Each wall is flat, endless, passes through zero and stands at right angles to its row. A trip goes straight from one point to another. Which walls does it cross, in order?

Walls:
(1): [  0 -59]
(2): [-37  -3]
(3): [-19 -15]
Trips:
[39 43] to [11 15] -> none
[26 15] to [95  6] -> none
[  8 -26] to [23 46] -> 3, 1
[88 49] to [-61  38] -> 2, 3
[ 18 -40] to [-27 -54] -> 2
[-32 -15] to [ 18 -46] -> 2
[19 20] to [69 87] -> none

Walls:
(1): [-45 -21 -11  21]
(2): [ -4  17 -24  13]
(3): [ 56  43 -17 -10]
Trips:
[ -1  33   6 -10] to [ 23   3 -42   5] -> none
[  5  69  14 -10] to [ 55   7  -4 -52] -> 2
[  8 -56  42  -2] to [-1 -3 33 90] -> 2
[ -6  95 -29  38] to [-12  -2  11   7] -> 1, 3, 2
[  6 -38  22  16] to [ -2  -3  20 -15] -> 1
[ 16 -23  20   4] to [ 1  1 23 -1] -> none
[-59 -15 -40  -4] to [ 15  36 -30  23] -> 3, 1
[  3 -62  -1  16] to [-24  40 -55 -20] -> 2, 3
[-29 -11   8 -26] to [-19   5 -20  21] -> 2

Walls:
(1): [-19  65 -13  35  19  36  21  -6]
(2): [ -9  -2   0  24  10 -25   3 -20]
(3): [-18 -44 -36 -59 -21   7 -24  18]
(4): [ 44  36 -49 -47  21  18  43 -22]
(5): [-28 -66 -50 -14   0 -48 -24  60]
Trips:
[ -2 -61   0  15 -40   5   6 -13] to [ 46 -37 -13  -4 -11 -87  37  12] -> 4
[  9   5   3  55  11  13  23 -20] to [-32  -2 -43  18  16 -56 -13  -6] -> 5, 3, 1
[-28 -11  36 -11  55 -32  -3  10] to [ -4 -21  -9 -31   0  -7  39  28] -> 3, 2, 4
[ 10 -12   7 -31  91 -51 -19  51] to [-29  -5  42 -25 -71 -42  17  83] -> 4, 2
[-12 -57 -46  -6  11  11   8  44] to [ 27  14 -26 -41 -30  32  26 -21] -> 4, 5, 1
[-71  -3 -74  49   1  -2 -66  39] to [-22  62  18  47   6  -1  24   5] -> 3, 5
[ 76  35  -6  29 -50   5  55 -73] to [-25 -15  28 -34  -4  23 -41  54] -> 2, 1, 3, 4, 5
[ -2 -44 -29  45  -3   0 -20   6] to [  2 -29  43  32  -2  -4   0 -18] -> 3, 5
[ 18 -25 -13   7  28 -29 -23 -22] to [ 14 -26   0 -18   5  28 -23  27] -> 2

Walls:
(1): [ 83 -16  32  35 -12  18   9  49  39  -4  40  -9]
(2): [-12  13 -26  -4  10 -26  -8  18  -1  -1 -26 -23]
(3): [ 10 -10 -41   9 -40   9   5  18  -3  47 -41 -15]
(4): [-20  64  -9   5 -14  14   2 -32 -55   3  25  36]
(5): [ 36 -28 -24   7  10  34  22 -18  -9  14  21  -9]
(6): [  7  29 -14 -32 -45  23  21  -5   0 -23 -10  -3]
(7): [ -6  -6 -51  21  16  65  25 -11 -47 -18  -9 -22]
Trips:
[ 32 -25 -32  19  -8  22 -62  27  -8  -6   0   2] to [ -7 -22  48 -30   3  10  19  12  13 -48 -59 -33] -> 6, 5, 3, 7, 1
[-59 -19   3  -3 -72 -26  17  33  34 -45  -3 -39] to [  3 -25 -25 -23 -55 -26 -33   6  34 -28  16 -18] -> 1
[ -5  30 -23  32 -37  28  17  44  15   8 -28 -23] to [ 25  29  40  14  20  -8  14  36  -6   0 -23 -16] -> 7, 6, 3
[-12  52   9  -3  -6 -30  -1  29  -9  29   3   5] to [-15   7   7 -10  11  58  -9  15 -29  20 -29  22] -> 7, 2, 5

Walls:
(1): [  0  40 -33  12  20  16  21 -27 -11 -29  15   0 -17  82 -41 -91  23   0]
(2): [  3  59   3   1 -18 -32   9  30  43 -30   2  45  35 -20  -5   7 -30 -12]
(3): [-79 -19 -12 -25  -8 -20  45 -19  -7  -8  -5  -6  52  48  12   4   8  31]
(4): [  0  31  14  -5 -11 -40   7 -10  16  41  14 -52  74   9 -53 -28  -8  35]
(5): [ 26   4  19   0  11  15 -32  61  29  57  -3 -13  62  36  11 -60  31 -20]
(6): [ 12  21  36 -24  70 -35  12 -14  -5 -11   3 -22  18  52  38 -24  66 -47]
Trips:
[-14  21   7   2 -10 -23  52  21 -58 -45 -12  27   1 -21  13  46 -11 -70] to [-28  -6 -12 -41 -36 -83  -5   5  66 -19  13  -4  19  -9 -64  20  20  74] -> 6, 4
[ 64  -4  66  67 -16  30   8  52 -22 -14 -27  45   7   0  24  48  16  63] to [  3   2  27  28  -6   9  31  35  70 -60  11 -46 -57 -19 -58  29  -6  -8] -> 5
[ 25  20 -47 -21  -4  33  11 -15   8  -7  26  21   4  30 -28   2  17  18] to [  4   7  -7 -25  18 -34   6  10 -78  21  26  48  -3 -45  -5 -57 -21  33] -> 3

Walls:
(1): [ 31  21 -88  -5  17 -45 -58 -13  25   4  18   4 -17  75  33   1 -43  32
  62  39  25 -84 -38   4]
(2): [  0 -12  -6 -11  61 -22  -6 -29 -10  -1 -49   0 -50 -27 -18  21  52 -16
   4 -58  -6  27 -57  -7]
(3): [  8  -9 -47  58  16   5  29 -71 -29  57  33  68  31 -10  69 -64  29  43
 -77  14   2   6 -16 -14]
(4): [ -5 -19 -41 -53  10  -3   4  33  24 -51  18 -40 -53  15  17  -3  11  27
  -6 -22  38  25 -54 -16]
(5): [ 54   2 -31  26  19 -91  19  16   5 -28 -68  34  -4 -13 -21 -15 -24  36
  37 -35  29  10  25 -28]
(6): [  7 -10  42 -16 -17  23  -1 -27   4 -36  59 -40   7  10 -35 -21 -86 -43
  -7 -80 -19 -21  20  32]
Trips:
[-12  17  18  12 -26 -11  27   1 -95  12 -19  12 -32   1 -19 -10  31 -22
  31 -11  29  -9  39   5] to [  3  32   2  -6   5  32  15 -28   8 -20 -40  11  29 -17 -18   2   3  -8
 -27  24 -88  44 -33 -34] -> 3, 5
[ 30 -15  50 -58 -41 -44  17  14  -9  12  43  81   0 -45  10   7  22  -5
  33  24 -51  52 -26  14] to [ 28 -28   5   4  14 -26  21  -2 -37  37  19  23 -17 -25  -1  11 -21 -11
   2  38  -5  65   6  22] -> 5
[-28  20  -2  22  -6  33  52 -18   9 -23  60 -33 -23   0 -32 -10  26  19
 -39 -77 -31  37 -39  26] to [-17  10  -4 -22 -20   2 -28   2 -54 -17 -25  58  39 -22 -73  17  28  33
 -28  12   2  -3  -4  16] -> 4, 6, 5
[-66  21 -25 -41 -17  51  40 -22  40 -20 -17 -50  -5 -12  26  10  12 -39
 -31  15 -25   8 -22  56] to [ -4  -2  18 -23 -32   8 -48 -56  33   1   7   5  -4  21 -10  36 -12  21
  -3   0  -3   4 -31  -8] -> 1
[ 32  27 -17  -7  28 -22  13  15  26 -51  35  79  63  -3  31 -15 -64 -48
 -15   5  -8 -38 -18 -36] to [-33   4  -9  16  23  -4  26  19  12  25  -2 -33  87 -26  -9   5  17 -21
  41 -20 -16  45 -49  36] -> 1, 2, 5, 3, 6
[ 42  15  12 -20  10 -39  39  86  23 -11  -9 -10 -21 -21 -17 -29 -24  70
   0  -5 -75  41 -51  35] to [ -8 -31  11   2   9  16 -41 -36 -26  -8 -52   8 -16   2  -4  34   0  -2
   1  16   3 -31  -3  32] -> 1, 4, 5

Walls:
(1): [-35  -5  16  19 -31   2  -7   1 -44  -3 -45  -3  21  25  -8 -12  29   4
  -5   7 -13  23 -47 -35  -6  23 -53  19  18  15  26   6  37 -13  -7 -39
  19  11 -23   8 -39  67  32 -10  48 -22  31   5]
(2): [-27 -21   5 -76  -7  23  -9  31 -15 -29   3 -31  -4 -15 -20 -16 -19 -13
 -15 -82  56   1 -22  23  70  -2  -9  34   9  26 -28  37  -5  10 -15  32
  13   4  26 -15  -9  -7  -2  -4  -9  29  36  11]
(3): [ 22 -44  31   2 -40   0 -21  10  -2  39   8  30  -6  -6  20 -17  13 -35
  23 -28 -29  18 -15   7  15  -6  -1 -43 -33   0   2   7  22 -23  64  14
 -28  15   6  16  -3  32  -1   1  88  42  -5  -8]
(4): [ 14 -44 -14  24  36  27   8  16  -6 -15   5   9 -42   9  41 -76  -8  12
   1 -26  23 -21  11  -6  -3  41 -20  47  24  37 -21  18 -18 -12  17 -26
  -4  51   9 -57  16  34  18 -29 -34  12  -8  -5]
(5): [ 33  22  43 -20 -12  57 -40 -29   5  23  18  26 -46 -45 -14  15  22  14
 -14   8  -3  20  23  68 -29  10   6  21 -11 -34   5 -17   3 -31   8   1
   8  28 -35  31 -17  -9  29   8 -37  13 -19   4]
Trips:
[  2 -14 -11  21 -15  49   5  11  20 -26  27 -35 -21  -6 -25  61  26  -1
 -10  11 -39  22  -9   1  12  28  27 -17  16  -1  41  -7 -21 -21  23   4
  25 -13   0  -6  -8  46 -48 -18  33  24  17  -2] to [ 15 -42   3  17   0  -8 -13  -2  -2 -56   8 -51   4 -34  21 -22 -24  -4
 -21 -15 -27  -5   1  18  26 -44 -28 -53 -24 -64 -36  -6 -23 -21 -32   2
 -15 -17 -11 -16  15   3   3  35  10  45 -44  10] -> 1, 2, 5
[-41  14  19   7 -13  -6  23  10 -16  32 -36  -4 -37 -10   9  82 -18  61
  15  12  25  30  19 -29 -19   0  39  35  24 -28 -42 -25  17  20 -16  41
  75  27 -42  55   7  59  31  12 -51  16  -3  10] to [ 36 -13  -2  15   3 -26 -41 -24  19  24 -28  72   4 -25   6   2  15 -25
  21  12   0 -46  50 -12  10  23 -12 -23 -10 -21 -26   6  14 -47  -3  -7
  22  35  26  28   1 -38 -48   6  10  54 -25  -5] -> 1, 3
[ 36  -5  -5  26  14 -20  41  39  -5   7 -15  39   4  38   8  15 -42 -21
 -22 -19 -18 -18 -32 -12  24 -25  19  -9  -3  16 -25  17 -25  15  43  47
  32  37  29 -46 -21 -29  -2 -38 -10 -18   2  16] to [-22   1   0 -10  56   0   7 -14 -12  12  16  23 -12  28  -3  -3  50  -5
 -47  19  14 -20 -25 -21 -22 -18 -51  10  12 -14  34   0  32 -14  62  57
  18   7  15   8  66 -59  15  16   7 -29  -2  16] -> 2, 3, 4, 5
[-11  28 -67 -25  36 -14  28  -3  -2 -10  -2  -6  -7   3 -28 -19  33 -27
  16  10   4 -95  47 -14 -32  -1  29  44  10 -12  16  11 -38 -48 -29   6
 -26 -22  -9  25  -6  16   7   2  58  -7  -9  -1] to [ -8  15   1   9 -17 -54  29 -29 -22   5  -9  -1  -4   2 -64  15 -18 -14
  25 -45  -5 -32  -2 -13 -36  18 -17  41 -20  -6  35  -2  11  27   7 -13
  43 -20  14  -8   1  25   6 -52 -32   1  17  16] -> 1, 4, 2
[  6  53  50   0  15 -13  -5   2  53  30   0  13   7  -2  10 -29 -22  13
   0 -35  20 -45   3 -28 -42  -7  24  23  39  23  -6  23   6  18 -23  -9
   5 -45 -16  20  17 -19 -22  -7  32 -48 -25  29] to [-21  23  17 -32  29  -3 -34  -2 -32 -30  10 -22 -38 -21 -17 -28 -11 -32
  25  28 -24  17  -4  12  16  33   6 -17  -9 -38 -15 -35  48 -14   6 -31
 -25  -6 -16   2 -38  13  -4 -34 -12  -8  -2 -30] -> 5, 1, 3

Walls:
(1): [  1  -7 -10 -14  -8  -7  16 -48  51  10  15 -14 -28 -21   7  32  29  -2
   8   6   3 -30  -8   2  12  27  -4  24  -5 -22  39  15 -12 -19   1  -7
 -11  -6  31  15  16 -31   1  17  26  -4   4   1]
(2): [ -1  23  10  11 -26  38  26  25  16  28  -2   7  29   9 -41  15  23 -22
   7 -23   0 -17  33  -1 -29 -23 -18   6  47   3 -16 -40   5  26 -19  18
  21  23  -1  47 -70  12   7  -6  13  -7 -34  -8]
(3): [ 18 -48 -27 -16 -14  22 -31   8 -29  29  21 -32 -11  23  22   5  -9  28
   9  18  15  21  11 -18   5  12 -35  55  18 -16  41  -4  -9   1  -7  30
  15   8   9  13 -34 -41  -9  -2 -10  21 -24  39]
(4): [-35 -32  -9  26 -11   6 -26  54   8  13  -6   8  -1  29   2  31  23  25
  34  -2   3  11   2   0  16  14 -17  18  -3 -34 -18   5  -6 -45 -11  27
 -27  16 -17  16  41   3  25   6 -14  32  41  -3]
(5): [ 22  12   1  -2   4  30  12  17  -5  38  -1 -18  24 -14   9  19  63   2
  34 -12  12  -4 -37   9   0 -14  15 -14  -5  -8   7 -17  11  19  -2  12
  25  48  30  21 -50   9   6  43  42 -15  10 -23]
(6): [ 29 -17  49 -12   1  15  43  24  31 -13  20   1  -4 -33   9  -8   5   3
 -20  21   1 -15 -19   8 -18 -42  -8  -9  -5  -1 -20  30  11  15 -29   3
  -5 -35   4 -15  33  -6 -30   3 -26 -33 -27 -43]
(7): [-42 -19 -12 -11 -16  71 -27 -40   4   8 -54  29  -2   2  16  10 -32   3
  25  11 -14  24  10  18 -15  47 -16   4  16 -13 -12 -14 -12  29   9   2
 -21  30   1 -20 -34 -18 -36 -25 -36 -24 -12 -13]
(8): [  5  -8  34  22 -11   2  39  14 -31   2 -15  22   1  10  -5  13   9  26
 -58   1   4  27  -9 -21  -7  26 -12 -10   9 -55  14  20 -47  30 -10 -17
 -26 -29 -14 -40  21   6  12 -28   8 -22 -16  -5]
Trips:
[ 30 -52   9  16  24 -42  23  52 -27   6  17   0 -34   3 -32  11  13  11
  11 -39   5   8  29  29  29  14 -30 -40 -37  14  43  -4  14   7 -10 -15
  -1 -17 -25   4  15 -10  11 -10 -22  -3 -18   8] to [ 13  44 -11  36  -5  10   2   2 -35  38  28  -2   1  22  15  -6  -5 -46
  10  12 -31  22   4   3  11   5   9 -46   8 -17 -14  16  25  -2 -12 -27
  15   4  19 -32 -23   1  37 -11 -48 -26 -71 -17] -> 4, 2, 3, 5, 7
[-22   8  26  -4  46  32  -6  -6   8  22  -3   6 -33 -12  -7 -52   9  -1
 -10   1 -33 -22 -23  19  21  -8   2   8 -95  35  22  17  21 -51 -25  50
  -8  12  11 -32   8   1  -4  23 -15   9 -24 -11] to [-31  20  19  51 -32 -21 -15 -31  37  27 -26  38  21  -3  11 -24  30 -18
  15 -14  -8 -38 -38 -23  -6  11 -16   2   2 -33  -6   6  -1 -36 -12  28
  -1 -21  14 -19 -11  15 -23 -23  13   3  31  12] -> 7, 6, 8, 2
[ 12   8   8  13  -8 -19 -12  -3 -14  31   0   1 -15   6  -8  -3  17 -22
  12 -14  12  38 -16 -17  49 -20  23 -36  39   3 -15  -5  22  -7  16  33
 -17   4  16   4   1   3  28  18  -6  -4  17   5] to [ -9 -45 -19 -15   6  16 -23 -21 -28  -9  20 -31   1   3 -18 -32  -1  -3
   3   0   6   6  16  -4   2  -4  16  -7   8 -25  -5  17  22 -20 -27 -23
  35 -31   5   4 -35  13 -10  44  25 -11  -2  16] -> 3, 4, 2
[ -2  35 -13 -27  11  24 -42  44   8 -41 -12  35 -23  23   4  -1  29 -20
   6  -8   7 -66   5  40 -47   5  -8  42  27   2   9  11  -9   2 -30  -7
 -27   1   7 -59  33  -9  -5 -23 -13   5  -8  17] to [-16  19  12  -4  -4  -5  28   7  16  10  52   6   5 -30 -28 -36 -18   1
  -7  11  32  10 -26  27 -25  16 -17  42 -37 -15 -16 -58  -3  38  37  -5
   2  -7 -38  17   6  19  20   1  15  -4 -57 -21] -> 2, 1, 4, 7, 5
[-26  36  -6  20  40   6  33  -2 -28 -12  16   5  31 -28  16  14 -48  -9
  18 -16 -21 -40 -25 -18 -19  -5  -2  -7  -3  -1 -24  -3  14  23  -6  54
  43  -8 -20  51 -12   4  36   1 -29  31 -10  35] to [-10  15  40 -22 -26  23 -19  28 -25 -51 -45   7 -45 -23  -2  -6 -30  12
   4  24  56 -56  18 -14  -5   9 -10   1  23   4 -10  37  26   5  13 -24
 -25  17  30   2  55 -40  -3 -15   8  -2  -5 -23] -> 5, 6, 7, 2, 4, 8, 1
